Each row is a point. Each table stands for the endless flat space through its points: a line for two points, a plane for three, and so on. Write the one point that lies in both, or say that there is none.

First:
[[ 27 -45  46  32]
 [ 68 -33  25  11]
 [ 39 -27 -46 -38]]
Second (2 x 4):
[[ 44 -35  20   1]
 [ 49 -28  21  -5]]
They share: no point

First (4 x 6):
[[ 19  30 -30 -16 -13   7]
 [ 17  25 -27 -10 -12  11]
 [  4  54 -33  -6  -9  14]
 [ -7  46 -12  18 -35   3]]
Second (3 x 6):
[[-12  54 -53  10  -8  36]
 [ 30  11 -49  -7  36 -20]
 [ 36  22 -37 -18   8  32]]
They share: no point

First (4 x 8):
[[ 24 -49  14  12   5 -29  36   5]
 [  2 -57 -31  15  -3 -35 -22  71]
 [ 19 -49 -11 112 -50 -39  -9  10]
 [ -6 -17  -2  54 -25 -37  -2  -5]]
Second, 3 rows:
[[  7 -49 -25  -8 -20 -25  -1   7]
 [ 31 -48 -26  38   7   8 -41 -37]
 [ -1 -31 -13  10 -24 -41   9  25]]
They share: no point

First (3 x 9):
[[ 37  -2  16  57  21   6 -18  -2   2]
 [ 21  -8  15  19  -8 -16 -39 -19   3]
 [ 22  -6  -2  -3  -7 -52 -71 -22   7]]
Second (5 x 9):
[[ 57 -29  35  58  25   5 -11  21  25]
 [ 23 -34  54  11  33  54 -31  33  -9]
 [ 54 -31  29  49  -3  21 -31  11  27]
 [ 48  12  -4  70  46 -69  -8  -6  11]
 [ 52 -24  16  54   8 -23 -18  24  23]]
They share: [ 35  -2   8  41  17 -14 -36  -6   4]

First:
[[-16 -56  31  -2 -42 -20  18  -1  16 -13  47]
 [-71 -62  -8 -36 -42 -32  41 -28  28  14  17]
 [-16 -20  55  22   3 -38   0  26 -11   5 -28]
 [-67 -32  10  -2 -30 -28  43  10  24  16 -13]]
Second, 2 rows:
[[-54 -27  20   1 -47  -4  31  -1  15  -2  37]
 [ -9 -62  35   6 -12 -54  21  24  20   3 -18]]
They share: [-36 -41  26   3 -33 -24  27   9  17   0  15]

First, 3 rows:
[[ 12  -4  31  32 -45 -37 -12 -49 -16  12   5 -23]
 [ 51 -45  35 -37 -29 -24 -19  29  72  29  -7  12]
 [ 39  -9  63 -26 -50 -28 -11  24  61  34 -34  10]]
Second, 4 rows:
[[ 22   7  28 -34 -29 -34  18   1  64   4   6 -25]
 [ 35 -12  15 -46  -5 -46  28  24  38 -19  -3 -37]
 [ 27 -31  33 -36 -16 -28   8   2  40   1   5 -10]
 [ 71 -41  25  -8 -24 -44 -14  30 -10  -3 -19 -30]]
They share: no point

First (2 x 14):
[[ -8 -33 -29 -34  26 -44   4 -29 -37 -20  12  -7 -42  37]
 [  0 -51  -9 -44  30 -62 -16  -7 -51  -6   8  -3 -60  43]]
Second:
[[ 23 -14 -45 -24   0 -49  31 -72 -11 -78  54  10 -80  70]
 [ 22 -34 -12 -34  19 -54  13 -71 -56 -45  34  -3 -69  58]
 [ -2 -49  -9 -28  44 -48 -10 -41 -69   3  -2 -11 -32  19]
 [ 14 -44  12 -48  31 -52   5 -69 -90 -21  18 -19 -55  52]]
They share: [-12 -24 -39 -29  24 -35  14 -40 -30 -27  14  -9 -33  34]
